Every row gives one point. Each copy is the shape, with its points in the same order, stretched, turned, moved and blurred by noise. Some copies are also mirrored. Which?
(in the rows, 128 means zero)

Shape:
[[123  95]
 [164 116]
 [209 205]
 [152 139]
 [156 105]
 [122  98]
 [124 115]]
Copy 1, 7 rows:
[[157 139]
 [161  88]
 [ 93  35]
 [134 104]
 [167 105]
 [156 135]
 [143 132]]
Copy 1 is: mirrored
Copy 2, 7 rows:
[[ 96 147]
 [143 167]
 [241 152]
 [152 145]
 [126 174]
 [101 144]
 [114 135]]
Copy 2 is: mirrored
Copy 3:
[[ 94 149]
 [139 158]
 [227 134]
 [144 137]
 [128 160]
 [ 97 143]
 [107 137]]
Copy 3 is: mirrored

Shape, 8 rows:
[[164 156]
 [137 133]
 [162 129]
 [116 144]
 [ 35 102]
 [124 165]
 [154 124]
 [ 69 101]]
Copy 1 (8 x 2):
[[178 134]
 [147 121]
 [173 108]
 [126 139]
 [ 33 129]
 [132 156]
 [166 107]
 [ 74 115]]
Copy 1 is: only turned
Copy 2 (8 x 2):
[[124 157]
 [127 128]
 [142 134]
 [108 127]
 [ 76  34]
 [ 95 134]
 [148 134]
 [ 99  50]]
Copy 2 is: only turned

Shape (6 x 3):
[[152 122  89]
 [ 91 153 159]
 [139  97 125]
 [171 137 150]
 [154  73 180]
 [ 93 174 165]]
Copy 1:
[[191 145 137]
 [107 144  77]
 [158 111 129]
 [187 116  84]
 [153  52 101]
 [104 157  65]]
Copy 1 is: mirrored
Copy 2:
[[136 140  71]
 [124 112 164]
 [135  93  88]
 [186 117 114]
 [154  62  85]
 [136 133 189]]
Copy 2 is: only turned

Shape (7 x 4):
[[174  80 173  84]
 [ 72  31 169 140]
 [106 107 124 153]
 [192 131 139 135]
 [128 104 112  82]
 [123 138 172 154]
 [134 127 176  91]]
Copy 1:
[[ 99  56 153  92]
 [ 41 151 179  83]
 [110 162 146 124]
 [164  84 149 135]
 [ 81 108 102 102]
 [161 159 154 108]
 [120 116 136  73]]
Copy 1 is: only turned
Copy 2, 7 rows:
[[164 100 136  62]
 [ 79  53  87  90]
 [113 114 105 136]
 [185 122 149 123]
 [137 148 102  86]
 [119 113 161 135]
 [123 127 166  82]]
Copy 2 is: only turned
Copy 3:
[[ 74 174 100 189]
 [ 62  69 132 183]
 [128 117 129 127]
 [147 194 115 152]
 [113 134  83 132]
 [104 169 155 119]
 [ 76 188 112 128]]
Copy 3 is: mirrored

Shape, 10 rows:
[[109 105 109 163 145 116]
 [141 146 137 108  89 150]
 [127  75 176 155 149 106]
 [184 100 139 168 100 127]
 [146 140 109 111 178 156]
 [137  48  78 100 112 125]
 [124  52 190 101 139  98]
 [156 135 178 110 191 121]
 [ 75 124 158 103 149 108]
 [ 72 125  90 134  89  67]]
Copy 1, 10 rows:
[[107 134  97 167 124 117]
 [174 148 142 126 109 150]
 [102  59 108 171 118 132]
 [131  93 169 126 117  90]
 [128 157 100 119 174 147]
 [149 114  56 100  99 104]
 [134  31  85 150  99 152]
 [135  88 121 151 180 162]
 [144 113  73 188 112 184]
 [176 152  77 200  75 120]]
Copy 1 is: mirrored
Copy 2, 10 rows:
[[ 83 117 111 169 149 141]
 [149 154 156 128  98 165]
 [119 101 140 195 125  86]
 [173 103 161 186 153 165]
 [113 142 171 102 167 117]
 [106  36 129  99  99 160]
 [130  75 147 167  80  50]
 [148 147 159 145 154  58]
 [ 92 148 112 139  97  78]
 [ 83 122  39 150  89 139]]
Copy 2 is: only turned
Copy 3, 10 rows:
[[137 109 131 156 150 113]
 [123 144 113  68 113 109]
 [156  55 169 151 131 132]
 [164  85  95 101  96  97]
 [143 146 115 141 108 169]
 [ 69 119  99 164  81  72]
 [113  49 199 137  83 125]
 [179 102 183 128  79 194]
 [107 127 192 146 142 142]
 [115 166 159 148 153  44]]
Copy 3 is: mirrored
Copy 4 (10 x 6):
[[130  64 144 129 123 162]
 [182 152 140 110 116 139]
 [139  42 169 105 154 111]
 [192  72 135 156 152 126]
 [114 130  92 110 151 135]
 [171  56  83 103  78 144]
 [141  45 157  66 125  85]
 [101 113 131 100 173  76]
 [108 112 170  70 108 122]
 [135 101 176 143  46 165]]
Copy 4 is: only turned

Shape, 14 rows:
[[131 112  56 145 141 126 106 143]
 [100 132 119 107 130 161 135 140]
 [125 119 100 149 164 126  87 132]
 [172 139 194 141 173 149  77 118]
 [127 126  67 119 113 133 144 104]
 [114 222  55 123 156 165  73 171]
 [142 128  64 112 167 151  80 119]
 [100 137  75 105 132 118 125 102]
 [114 196 195 135 170 105 123  98]
 [142 172  99 119 127 114 178 136]
 [120 109  94 181 159 167 119  96]
 [137 117 180 242  79 110 103 101]
 [137 152 116 112  97 151 107 103]
 [100 163  83 150 144 137 104 104]]
Copy 1 (14 x 8):
[[162 124  83 144  93 124 104  86]
 [111 102 110 113 117 142 160 109]
 [181 147  92 132 121 133 125 101]
 [214 136 165 120 166 169 137 150]
 [125 103 124 110 108  99 107  76]
 [137 121  34  63 105 226 104  65]
 [184  95  80 114 128 123 120  75]
 [122 125  93  89 129  94 116  82]
 [135 196 153  75 199 164 123 121]
 [ 81 121 141 114 140 154  76  93]
 [189 140 128 142 107 123 164  49]
 [219 224 204 125  63 144 121 152]
 [153 103 140  69 107 132 118 118]
 [155 158  93  83 118 139 128  61]]
Copy 1 is: mirrored
Copy 2 (14 x 8):
[[128 146  71  51 125 127 143 129]
 [131 141 132 108 129 164 133 146]
 [104 129  77  73 157 130 118 124]
 [117 149 117 113 196 157  74  79]
 [118 142 122  80  91 131 157 111]
 [ 65 237  81  67 163 147 160 155]
 [ 94 160 106  25 140 129 113 124]
 [ 88 128 124  80 113 107 156 135]
 [ 76 127 141 160 200 127 148  89]
 [144 165 139 106 138 130 200 114]
 [ 86 107  66  79 131 194 134  99]
 [126 105  21 210 104 139 121  47]
 [107 178 128 116 100 137 121  97]
 [ 63 147  82 100 127 138 156 119]]
Copy 2 is: only turned

Shape, 12 rows:
[[109 133 132  73  84 131 115 156 144]
 [134 218 141 143 249  81 121 115 163]
 [133 170 148 141 126 164  70 149 146]
 [109 145 155 155 181 140 109 145 168]
 [145 142 154 139 125 153 130 156 131]
 [147 129  30  93  96 115 133 143 141]
 [134 139 137 155  82 182 116  56 100]
 [174 120 163 151  93 145 113 132 116]
 [162 154 151 144  82 149 135 137 152]
 [137 158 149 156  98 167 135 140 145]
 [163 126 155 145  99 153 112  72 165]
 [156 139 148  78 145 172 123 138 163]]
Copy 1, 12 rows:
[[ 78  96  93 131  91  55 133 110 120]
 [ 22  87 160  90 119 200  59 185 203]
 [ 77 111 175 136  67 136  76 117  96]
 [ 78  97 148 125 113 139  60 178 116]
 [119  93 118 130  84 135  90 124 112]
 [108 121 105 166 168  63 134  61 193]
 [161 118 171 161 109 165 189 107 103]
 [165 137 130 126  77 137 113 115 104]
 [152  93 145 142  62 114 118 120 139]
 [138  82 145 158  68 133 111 129 118]
 [169 112 182 123 103 111 144 144 138]
 [107  59 130  88 113  93  90 106 128]]
Copy 1 is: only turned
Copy 2, 12 rows:
[[160 123 122  85  89 161 118 174 123]
 [ 75 154  20 184 129  94 151 113  34]
 [ 90 147  90 108 157  95 175 180 130]
 [ 67 103  86 113 140 111 135 139  93]
 [ 92 124 118 108 162 155 141 163 131]
 [177 151 106 132 109 112  66 157 150]
 [126 170 115  85 196 127 185  94 161]
 [ 81 171 164 104 175 168 167 160 152]
 [ 94 177 103  98 145 169 147 148 149]
 [ 94 142  89 100 157 146 147 143 152]
 [ 83 207 117  68 157 154 159 103 124]
 [109 134 101  63 165 162 118 167  89]]
Copy 2 is: mirrored

Shape:
[[162 155 116 110 123  96 130 193 120  81  99]
 [158  96  99 135 189 150 156 127 148 116 151]
 [168 144 124 129 175 139 159 111 153 138 116]
 [112  85 108 133 168  87 141 139  65 178 132]
 [146 121 142 110 133 113 135  70  81 123 144]
 [116 121  82 115 129  78 180 162 143  91 121]
 [149 155  84 124 102  78  96 122 102 143 129]
 [132  76  80 118 136 127  73 130 126 127  40]
 [ 92 183 130 214 104 183 187 197  95 103 117]
 [135 167 136 142 141 201 132  81 152 149 142]
 [ 68 117 178 101 124  83 104 107 115 168 185]
 [169 161  97 134 149  56 110 113 101 103 177]
 [ 64 159 112 154 207  64 128 148 113 127 182]
 [174 137 101 198 193 109 130 129  53  48 133]
 [105 113 105 169 122 115  90 140 129 145 135]
 [142  84  54  81 212 154 140 130 100 120 180]]
Copy 1 (16 x 11):
[[140 118  75 117  96 124  75 124 146 107 116]
 [147 112  98 141 177  95 161 157 164 115 130]
 [160 135  96 103 143  99 166 156 139 117 112]
 [104  83 151 132 157 104 120 182 151 136  63]
 [104 147 153 139 105  98 164 141 138  89  96]
 [ 84 118  72 111 143 138 109 142 150 132 129]
 [115 133 107 162  76 119 112 150 117 148  88]
 [174 116 113 169 143 160 117 103 167 148  44]
 [125  94 101  84 200  79  82  80  50 121 125]
 [168 169 137 122 165  93 175 128  92 127 123]
 [ 81 133 204 116 109 119 125 156 144 157 137]
 [100 128  93 156  64  61 128 168 151 127 121]
 [ 86 123 126 108 147  42  97 170 165 182 127]
 [129  92  80 162 126  15 122 112 158  84  84]
 [129  93 132 154 137 111 115 122 124 176 106]
 [134 146 116 182 193  86 133 200 185  97 114]]
Copy 1 is: mirrored
Copy 2:
[[ 91 181  99 122 141 131 180 210 100 108 115]
 [113 140  87 126 116 194 127 127  66 113  88]
 [ 88 138  89 130 164 166 149 101 105 135  79]
 [108  76 112 127  58 126 137 157  60 160 108]
 [ 96 130  84 176 115  99 139 104  93 101  95]
 [113 151  35  90 103 156 213 181  80 105 123]
 [116 122  56 115 128  78 135 168 141 126 122]
 [ 49 170  96 117  49 161 106 157 150 132  84]
 [142 117 130 147 129 201 198 161 121 199 243]
 [ 90 139 104 140 165 150 108  49 132 170 138]
 [ 83  94 132  96 112  48 128 102  70 106 155]
 [131 102  60 138 160  96 138 178  97  70 107]
 [ 79  44  96  86 141 146 137 178  56 112 166]
 [122  88 102 218 131 201 137 201  91  62 107]
 [116  98 115  95  98 135 114 150 129 119 166]
 [105 145  36 140  91 192  68 161  13 143  78]]
Copy 2 is: only turned
Copy 3, 16 rows:
[[169 100 187 104 103 130  65  93 138 130 117]
 [134  95  82 127 115 129 158 113 126 150  81]
 [131 137 100  96 140 137 153 127 158 129 100]
 [107 108 121 142 131  27 155 133 115 119 113]
 [152 137 120 133 116  97 192 114 116  85 157]
 [118  66 158 155  90 125 107  91 176 143 123]
 [140 146 132 160  99  89  86 148 133  88 139]
 [114 133 127 171 174 112  96  94  94  57  73]
 [ 40 145 155  88  61 156  94  67  72 192 146]
 [ 99 165  43  99 133 153 153 127 112 120 147]
 [141 120  82 167 154  50 141 117 152 141 213]
 [189 143 130 155  62  82 113 129 159 113 131]
 [136 129  86 154  77  28  98  78 188 159 132]
 [172 167 171 122  39  98 140  54  88 118  65]
 [102 147  99 185 127 100  89 115 107 140 121]
 [148  46  53 117  80  63 151 123 105 100  84]]
Copy 3 is: mirrored
Copy 4:
[[152 161 139  73 122 114 144 164 102 135  87]
 [138 145 133 119 164  94 167 111 191 127 137]
 [141 145 155 118 151 140 184  86 162 148 132]
 [171 145  92 165 186 101 109  76 115 141 130]
 [144 111 160  96 135 151 124  72 126 115 170]
 [149 144 105  88 133  76 132 151 131 179 112]
 [188 159  98 113 125 158 139 114  93 135 155]
 [227 107 102 132 149 142 149 155 152 128  80]
 [ 26 143  74 163 136 111 174 154  98 143  62]
 [ 93 138 144 151 140 189 175  99 177 132 148]
 [143 139 166 188 124 122  49 107 134 144 156]
 [171 175 132  84  98 118 132  87 115 109 171]
 [131 192 104 175 108  74  74  82 157 147 100]
 [127 135 114  75 102  83 165  75 127  61  97]
 [161 138  93 183 123 109 132 143 134 126 118]
 [160 175  90  98 205 115 122 100 206 112 159]]
Copy 4 is: only turned
